Every row gives one point. The points of each table are mixes of a few directions, plus a little noise. How many directions does each table use, and how many do they share? Where both have some left over, give the other angles between the two spaces (their principal angles), to ten degrees, smallest first.

First:
[[-36 -24   9]
 [ 60  40 -16]
 [-32 -21   8]
 [  8   5  -2]
 [-11  -7   3]
 [ 11   7  -3]]
Second (4 x 3):
[[-24 -14   6]
 [ 30  39  -3]
 [-37 -13  13]
 [ 30 -12 -17]]
Directions: first 1, second 2, shared 1

First (6 x 6):
[[ -1   8 -22  -3 -29 -49]
 [-10 -10 -14  -3   4  14]
 [ -9 -15 -31 -13 -16 -26]
 [ 10 -41  20 -24  28  24]
 [ -4  19   1  14  -2   9]
 [ 14  40  45  28  15  28]]
Second:
[[ -6  -7 -32 -10 -25 -43]
 [  2   3  11   4   9  15]
 [ -6  -8 -34 -12 -28 -47]
 [ -1  -2  -7  -3  -6 -10]
 [  3   4  18   6  14  24]
 [  8  10  44  15  36  60]]
Directions: first 3, second 1, shared 1

First:
[[-32   6  -9  11  -2  -2  -5   6]
 [  9  -3  13 -12   7  12  -6   2]
 [ -5   7 -60   3  -2 -30   2  14]
 [ 11  -3  14  -1  -1   4   4  -7]
 [-47   8  -9   1   8  10 -18  17]
 [-13   1   4 -13  11  15 -15  12]
 [ 26  -5  11  -3  -2  -1   8  -9]
 [ 30  -7  13 -23  11  13  -5   2]
 [  7   0   8  28 -21 -17  23 -23]
 [ 13  -3  16  10  -9  -3  12 -14]]
Second (9 x 8):
[[-29 -10 -12  21 -11 -17 -26  -1]
 [ -4  13  10   5 -11  15  -9 -20]
 [  1   8   4   6   2  -2   2 -17]
 [ -8 -14 -15   9   9 -29   1   9]
 [ 21  -2   0 -14  16  -3  23  11]
 [-13  -9  -4  -2 -13   9 -17  18]
 [ 32   8  10 -24  14  16  29   6]
 [ -5  11  14  -8 -24  40 -18   0]
 [  5  -4  -8   7  18 -29  15  -6]]
Directions: first 3, second 3, shared 0; angles 40, 50, 50

First, 10 rows:
[[ -6  -8  -6  -7  -5  -8  11   9   2   8  -6]
 [-15  -2   5 -10  21   3  -1  19  -5   5  -1]
 [ 14  18 -10  60  -1  17  -9 -45  51 -38  46]
 [-10   3  15 -10  32  16 -12   9 -17   3   0]
 [ -8   3  -4   6   0 -10   2  14  11  -5   5]
 [  0  -5  -2  -9  -9  -9   6   7  -5   7 -10]
 [ 14 -10   3 -10  -4  16   3 -28 -15  12  -9]
 [ -7  -4  -4  -6  -5 -12   8  16   3   5  -5]
 [ -8  -6  -6  -3  -4 -10  10  12   8   4  -2]
 [ 25  12  10 -11 -24  -4 -18 -12 -34  -1 -18]]
Second, 10 rows:
[[ 12  13  -4  -1  -9  14  -2  20  15 -20   1]
 [ 23   4 -16  12 -23  19  11  -9  35 -20   8]
 [-12 -18  11 -32  22   8   5   4 -34  29 -20]
 [ -9  -5   2  19   8 -11  -2 -28  -1   6  13]
 [ -6  -3   9 -34   9   3  -1  33 -27  13 -23]
 [ -7   4   4  25  13  -4 -10 -23   5  -5  19]
 [-14 -13   0  -7 -12 -39   6  -1 -22  24 -14]
 [  9  -1   1 -16   8  30   4   8   2  -2  -6]
 [ -3   8  -2  22  -6 -17  -6  -8   9  -9  13]
 [  6  11  -4  14  -8   0  -4   3  16 -16   9]]
Directions: first 4, second 4, shared 3; angles 90

First, 9 rows:
[[-11 -22  28   9  -9 -25   1   0   6 -21 -60 -16 -32   4]
 [ -1  -3  24 -22  20 -10  15   1  14 -17 -34  -4 -12   1]
 [ 23 -17 -34   4  13  16  -1  17 -26 -21  16  -1  19 -21]
 [ 22 -16 -38  12   2  30   1   3 -27  -2  41 -12  14   2]
 [ 10 -10 -20   9  -1  10  -3   6 -16  -6  13  -3   8  -7]
 [  5  11   9 -32  30   1  14   4  11  -9  -3  10  10  -8]
 [-22   0   1  48 -58  -2 -24 -23  -3  41  18 -13 -21  32]
 [-18  17   9  13 -20 -27 -21   8   8   7 -16  21   4 -20]
 [ -8  39  23 -40  24   8  17 -17  31  27  25  17  10  17]]
Second (9 x 14):
[[ 13   6   4  -8  -6 -49   1   8  22  26  34  30 -52  -3]
 [ 10  33   8 -17  29  11 -20   3 -18  15  17  17  -9 -13]
 [ 16  33   8   4  22  29 -33 -17  -2  16 -15  24  14   6]
 [ -9 -18  11   1 -14  -3  14  17  -5  -7  11  -1   1   9]
 [-17 -12   2 -24   4  -9  25  30 -29 -14  34 -21 -11 -19]
 [-11 -35 -35   6 -25 -42  31 -10  26 -16 -11 -40 -16 -15]
 [  1  17  20   7  15  54 -22  -2 -21  -3 -19  11  41  17]
 [  2  -9 -24  15 -10 -11   2 -24  25  -4 -29 -16   3  -2]
 [ -6 -15   6  16 -14  20   2  -4   3 -12 -23  -4  28  19]]
Directions: first 4, second 4, shared 0; angles 50, 50, 80, 90

First, 11 rows:
[[ -7   8   0  -9  -6  17 -20  -3  -2  -5   8  -3  -9   3  -8 -10  30   3]
 [ -2   3   0  -3  -2   6  -7  -1  -1  -2   2  -1  -3   1  -3  -3  10   1]
 [ -7   7   0  -9  -6  17 -19  -3  -2  -5   8  -2  -9   3  -8 -10  30   3]
 [  0   0   0   0   0   0   0   0   0   0   0   0   0   0   0   0   0   0]
 [  2  -2   0   2   1  -4   5   0   0   1  -2   0   2  -1   2   2  -7   0]
 [ 14 -15  -1  17  11 -32  38   5   4   9 -15   5  17  -5  16  20 -59  -6]
 [ -9   9   1 -11  -7  21 -25  -3  -3  -6  10  -3 -11   3 -10 -13  38   4]
 [ 14 -15  -1  17  11 -33  38   5   4   9 -16   5  18  -5  16  20 -60  -6]
 [ -4   4   0  -5  -3   9 -11  -2  -1  -2   5  -1  -5   1  -4  -6  17   2]
 [ 10 -11  -1  13   9 -25  29   4   3   7 -12   4  13  -4  12  16 -45  -5]
 [-11  12   1 -13  -9  25 -29  -4  -3  -7  12  -4 -14   4 -12 -16  46   5]]
Second (10 x 18):
[[ -3  14   1  10  -6 -10  30 -12  -2 -17 -14   1 -10   2  -5  17 -11  -7]
 [ -2 -13 -11  -9   9  -5   8  -1  14   2   9  -6   4   2  -3  -7   7 -11]
 [ 10 -10 -16 -18 -10 -10   6  10   7 -13  15   1 -11   3 -19  -2  41 -23]
 [ -7  -1  14  -6   0  -4 -25  13  -8  14 -15  -5  -6 -16 -12  11  14 -21]
 [-12  -1 -16   2  18  -2  39 -21  12 -10  -4  -2   6  10   6   0 -36  10]
 [ -1 -10  -2  -5   7  -1  -7   2  10   8   8  -7   6  -1   1  -9   9  -8]
 [ 12   3  18   4 -16   5 -37  17 -10  11   7   1  -2  -8   1  -4  28  -3]
 [  5  -8  -8  -7   4  15 -19  11 -17   8  -1  17   8   1   8  -7 -23  34]
 [ 24   5   6  19 -17 -17  18  10 -16  -6 -10  16   0  -2   9  20 -27   6]
 [-25  20  13  11  11  30 -14 -29   9   3   5 -15   4   7  14 -21  -1  22]]
Directions: first 1, second 6, shared 1

First, 9 rows:
[[-12  -7   6  -2   7  -4   5   3  -2   3  -8   4   6   1   5 -10  -5   2
   -1   7   7   2  -3   3]
 [ 30  18 -15   5 -18   9 -12  -8   7  -8  20  -9 -16  -2 -13  26  12  -5
    3 -17 -17  -5   7  -9]
 [-58 -34  30 -10  34 -19  24  15 -13  15 -38  17  31   5  25 -50 -23  10
   -6  32  32  11 -13  16]
 [-17 -10   9  -3  10  -6   7   4  -4   5 -11   5   9   1   7 -14  -7   3
   -2   9   9   3  -4   5]
 [ 22  13 -11   4 -13   7  -9  -6   5  -5  14  -6 -11  -2 -10  18   8  -3
    2 -12 -12  -4   5  -6]
 [ 60  34 -30  11 -35  19 -25 -15  13 -16  39 -18 -31  -4 -25  51  23 -10
    6 -33 -33 -11  14 -16]
 [-23 -13  12  -4  14  -8  10   6  -5   6 -15   7  12   2   9 -20  -9   4
   -2  13  13   4  -6   7]
 [-46 -26  24  -8  27 -15  19  11 -10  12 -30  14  24   4  19 -40 -18   8
   -5  25  26   8 -10  13]
 [ 45  26 -23   8 -27  14 -19 -12  10 -12  29 -13 -24  -4 -20  39  17  -8
    5 -25 -25  -8  11 -13]]
Second:
[[-31 -30  19 -16  33 -14  23  -6  -9   1 -31  15  18  13  21 -23 -23   8
   26  39  39  29  -2   5]
 [ 27  26 -16  14 -28  12 -20   5   8  -1  27 -13 -15 -11 -18  20  20  -7
  -22 -34 -34 -25   2  -4]
 [ -6  -6   4  -3   7  -3   5  -1  -2   0  -6   3   3   3   4  -4  -5   2
    5   8   8   6   0   1]
 [ -6  -6   3  -3   6  -2   4  -1  -2   0  -6   3   3   3   4  -4  -5   2
    5   7   7   5   0   1]
 [ 36  35 -22  19 -38  16 -27   6  10  -2  37 -18 -20 -15 -25  26  27  -9
  -30 -46 -45 -33   2  -5]
 [ 21  21 -13  11 -22   9 -15   4   6  -1  21 -11 -12  -9 -14  16  16  -5
  -18 -27 -26 -19   2  -3]
 [-15 -15  10  -8  17  -7  11  -3  -4   1 -16   8   9   6  11 -11 -12   4
   13  20  20  14  -1   2]
 [ 20  19 -12  10 -21   9 -15   4   6  -1  20 -10 -11  -9 -14  15  15  -5
  -17 -25 -25 -19   1  -3]
 [ -2  -2   1  -1   2  -1   1   0   0   0  -2   1   1   1   1  -1  -1   0
    1   2   2   2   0   1]
 [-43 -42  26 -22  46 -19  32  -8 -12   2 -44  21  24  18  30 -32 -33  11
   37  56  55  40  -3   6]]
Directions: first 1, second 1, shared 0; angles 30

First, 8 rows:
[[  5  -8  43  -6  26 -41 -23   8  10 -36 -21 -14 -50  24 -13 -18 -13  -8
  -12  14  25 -17   3   5 -10  -4  17  -5 -19 -13 -22  18]
 [  2 -28  29 -16  19  -7   2   8   7 -30  -4 -23 -21   1 -12   5  -8 -16
  -19  18  29   5 -24 -19 -19  -3  17  16   0 -11 -20  14]
 [ -8   0   0  -7   2   3   1  -3   0   1  -1   3   0  -4   0   0   1   4
    8   7   0  -1  12  -1   2  10  -3   6   6   0  10   5]
 [ -4  -5 -33  -8 -30  46  32  -7  -6  19  21   5  44 -26   9  22  11   4
    3 -13 -12  14 -17  -7  -6  -4 -17  15  14  16  13 -14]
 [  3  -3 -29   4 -26  43  25   1   1   4  18 -32  28 -11   3  24   1   2
   -4 -13  -9   6 -25   4 -17 -14 -15   3   2   6 -33 -12]
 [-15  32 -28  23   9  -3 -19  -6  -7  39  -2  23  14   0  10  -7   4  17
   30   6 -37   2  50  11  38  32 -10 -16  20  -4  28  -3]
 [ 10  -6  32 -22 -15 -24   2  -3   7 -28 -11  15 -32  14  -3 -22  -1  -2
   -7 -18  28 -25  -8  14 -20 -29   2   0 -34  13   7   5]
 [  7  17 -15  32  15 -14 -21   1 -10  32   0  23  14   2   9  -3   3  -3
    0  -3 -26  16  10  -8  31  12  11 -19  13  -8  17 -10]]
Second:
[[ 22 -19  25 -11  -8 -17   8   0  -3 -14  -1  26  -8  -1   1  -8   3 -18
  -27 -19  25   5 -39 -13 -13 -31  16   5 -18  10  18  -6]
 [-22  31 -12   7   5  -7 -19  -4   5  10 -11  -7 -13  14   0 -13  -3  26
   37  11 -22 -25  60  31  17  27 -20 -15   1  -4  -4  10]
 [ 15 -29  31 -11  11 -13   4   6   1 -25  -2  -1 -14  -1  -7   2  -4 -23
  -31   3  30  11 -41 -23 -17 -18  23  12  -6  -5  -5   4]
 [-20  24 -27  11   2  10  -8  -6  -3  27   1   5  14  -3   5   0   3  19
   30   9 -29  -3  44  12  23  30 -16  -7  18  -2  14   1]
 [-16  28 -15   0 -13   1  -7  -8   3  10  -5   4  -4   8   4 -12   2  24
   32  -4 -18 -24  46  31  10  12 -24 -11  -6   8   7   3]
 [ 10 -24  12 -11  -2   7  14   3   0 -15   6  -6   3  -8  -4  10   0 -15
  -22  -1  19  12 -37 -18 -17 -15  11  14  -1   0  -6  -1]
 [  2  28 -36  29 -14  13  -5   0  -4  27   6  -7  19   6  10   2   2  13
   13 -17 -33  -3  15  21  13  -1 -15 -25  -1   3 -16 -15]
 [  9 -36  26 -19  12  -6  12   0  -6  -8   4  28   6 -20  -3   7   5 -25
  -27   8  27  27 -40 -42  -5  -5  25  27  12   0  36   1]
 [ -3  28 -22  37  16  -6 -26   6   0  19  -4 -21  -1  15   2  -2  -7  10
   12   7 -31  -3  29  16  21  17  -2 -28   7 -15 -30  -3]
 [  1 -33  18 -32 -10  19  27   1   6 -32   6 -20  -3 -11  -9  13  -1 -11
  -17   4  32   2 -37 -14 -33 -17   2  28  -5   4 -14   7]]
Directions: first 5, second 5, shared 5

First (11 x 32):
[[  8 -28 -16 -21  -6  13 -11   4   3  22   3  22 -13  -2   9  -8  32 -18
   -9  21  11  11 -42   2   3   8  14  -1   4  27  -9 -10]
 [-20  22  13  21   1 -27  18  -9  -1 -26 -11 -20  10  -7 -16   5 -44  28
   11 -34 -16  -8  60  -8   1  -8 -18  -5  -9 -39  17   7]
 [ -5 -10  -9  10  -3   2 -17   6  -6  -4   6  15  -4   3 -22 -14   9  -2
  -11  -8  -6  -2   3   2 -17  23 -18   0  14   7  -6  -2]
 [-16   4   3  16  -3 -12  -9  12  -7 -11  -2  11  -5  -4 -25  -9   0  12
   -6 -10  -9  -8  28  -5   0  12 -26  -2   8  -6 -11   5]
 [ 17  -8   7 -21  18   8 -25  -9 -23   7 -10  23  -1  -2  13  -4  28 -25
  -19  35  21   1 -27  12   7  14  34   2   4  24 -10  -9]
 [ -8  24   6  20 -22 -20  35  10  13   5   6 -14  -5   7   0  15 -25   7
   19  -3 -12 -12  23 -11   9 -29 -11  -1 -18 -41   6  20]
 [ -8   8   1   7 -15 -25  28 -10   4   2  -7  -7  -3  -2   2  10 -29   2
   11  -9  -7  -1  22  -8   5 -18   8  -5 -18 -37  18   4]
 [-13  19  14  -2   3  -6  25  11  18  -4  -6 -27   3 -11  12  14 -15  31
   22  -8  -3  -1  21 -13  31 -33 -14  -2 -13 -10  -7  10]
 [ 16 -28 -19 -18   6  28 -18 -11   3   9   7   5   3   3  10  -8  18 -16
   -9   2   8  16 -44  10 -19  17  15   3  12  33   5 -19]
 [ 15 -21  -8 -28  13  23 -11 -11   4  11  -2   0   3  -5  24  -1  19 -10
   -4  12  15  16 -41   7   3   3  25   2   3  34   1 -15]
 [ 13  19   6  18   9  17 -16   7  -9  -9  18  -7  10  19  -7  -2   4 -10
   -4   4  -3 -12  -3  11 -22  12 -10   8  13   6  -5   8]]
Second, 10 rows:
[[ -9 -27 -30 -14 -12   2  26 -12  27   7  12 -10  -2 -19  -4   6  -3  39
   21 -27 -15  24 -17 -11 -13  -1 -23  -5  -3   6   3  -7]
 [ -8 -12  -4  10   7   5 -28  -1  -9 -16  -7   7   5   2 -19 -19  -4  -6
  -18 -23  -3   0  17   5 -16  28 -10   0  17  11   7 -13]
 [ 17  20  22 -24  22  13  11  -6   5   4  -9 -29  13  -2  45  20  -3  -4
   13  22  19   2 -17   4  33 -34  36   4 -15  11   2   1]
 [  3  25  19   4  -4  -3  -1  32  -6  14   4  13 -14   8   6   6  27 -11
    0  42  10 -19  -4  -3  30 -17  -3   3  -4   0 -32  22]
 [ 13 -15  -4 -22  10  -3   9 -42  -4  -2 -17 -11  13  -6  25   6 -25 -13
    0  -8   8  17 -10   8  -6  -3  49  -2 -13  -5  36 -21]
 [  9  39  19  42   2  12 -21  23 -13 -16  17  -8   8  36 -15  -6  -8 -27
  -11   1  -6 -31  23  11 -20   7 -16  10  15 -12  -2  18]
 [ -2 -26 -33  11 -20  15  -7   9  15   8  26  12  -9   7 -25 -14  16   2
   -3 -17 -16   8 -22  -1 -37  24 -34   1  17  13  -4  -3]
 [ -5  12   7   1  -2 -10  14   4   3   0   0  -6  -2  -5   0   8  -3  15
   10   3  -3  -3  10  -6  11 -13  -8  -1  -7 -11  -7  10]
 [ -3   3  15 -10   4 -30   5 -19 -22  -1 -28  15  -3 -11   7   4 -12 -11
   -8  14  11  -2  19   0  20  -5  35  -6 -16 -22  10  -4]
 [-14 -17 -12   1  -8  -3  -7  11   4   2   2  16 -10 -10 -19 -10  14  14
   -4  -9  -6   4   2  -7  -2  15 -25  -3   9  10 -13  -2]]
Directions: first 6, second 6, shared 5; angles 30

First:
[[  1  12  12 -11   5   1  12  -2   0  -3   5  -8  13  17   4  -9  -9  18
    5  -1   9   0  -9 -11  24  16  -1   7   4   7  11  -7]
 [  6   3   0   7   3   6   8   5  -9  19   1  15   1  -8 -11  10  20  -3
   11   8   1  -4   6   1  16   1  -1 -10   1  -1   9  -6]
 [ -5 -27 -22  14   8  16  -3  19   1  14 -24  -5 -11   0  -8   7  14 -22
   -5 -24  -7  -6  13  10 -22  13 -14  -7   9   4  -8  37]
 [-17  23  -2 -11   5  14  17  -1  13  20   0   8   2  -7   0   8  19  15
   13   2 -10  10  17   6  -5   4  -1 -11   5  -3  16 -19]
 [ 10   6   7   5  -5  -7  -1  -4 -10   3  10  13   0  -9  -5   4   7  -1
    6  17   5  -2  -4  -2  15 -12   7  -2  -7  -5   3 -14]
 [  5   7  12  -7  -3  -8   0  -7  -2 -12   8  -5   7   9   5  -9 -13   9
   -1   6   8   0 -12  -9  14   1   4   8  -2   1   2  -8]
 [ -1   5   8 -11   3   1   6  -2   3  -9   1 -14  11  19   6 -12 -15  14
   -2  -7   7   0  -9 -10  12  17  -2  10   5   8   4   1]
 [-13  -5  -6  -4 -23 -29 -37 -23  18 -39  13  -5 -20 -19  23  -4 -29 -11
  -25   8 -16  14  -4  14 -60 -44  17  11 -17 -18 -31  -9]
 [ 12 -23  -8  17   4   5  -3  14 -13   9 -12   2  -3   0 -13   5   9 -20
   -2  -7   4 -12   0   1   6   6  -7  -4   3   4  -5  25]]
Second (8 x 32):
[[ 11   0  14  -3 -14 -25 -17 -16  -5 -31  17  -5   0   2  10 -12 -28   2
  -11  15   8   0 -21  -7   5 -19  13  15 -12  -4 -13 -11]
 [-13   0 -15   4  17  29  20  18   6  36 -19   5  -1  -2 -12  14  33  -2
   13 -17  -9   0  25   8  -6  23 -15 -17  14   5  15  13]
 [ -4   0  -5   1   5  10   7   7   2  12  -6   2   0  -1  -4   5  11  -1
    4  -6  -3   0   8   3  -2   8  -5  -6   4   1   5   4]
 [ 12   1  15  -3 -16 -27 -18 -17  -6 -34  18  -5   0   2  11 -13 -30   1
  -11  16   9   0 -23  -8   5 -21  14  16 -13  -4 -14 -12]
 [-10   0 -13   3  14  24  16  15   5  30 -16   5   0  -2 -10  11  27  -1
   10 -14  -7   0  20   7  -5  19 -13 -14  11   4  11  10]
 [  2   0   3   0  -3  -6  -4  -4  -1  -7   4  -1   0   0   2  -2  -6   0
   -2   3   2   0  -5  -1   1  -4   3   3  -3  -1  -3  -2]
 [ 11   0  14  -3 -14 -25 -17 -16  -5 -30  16  -5   1   2  10 -12 -28   1
  -10  14   8   0 -21  -7   5 -19  13  14 -12  -4 -12 -11]
 [ -9   0 -10   3  11  20  13  13   4  24 -13   4  -1  -2  -8   9  23  -1
    8 -12  -6   0  17   6  -4  15 -10 -12   9   3   9   8]]
Directions: first 4, second 1, shared 1
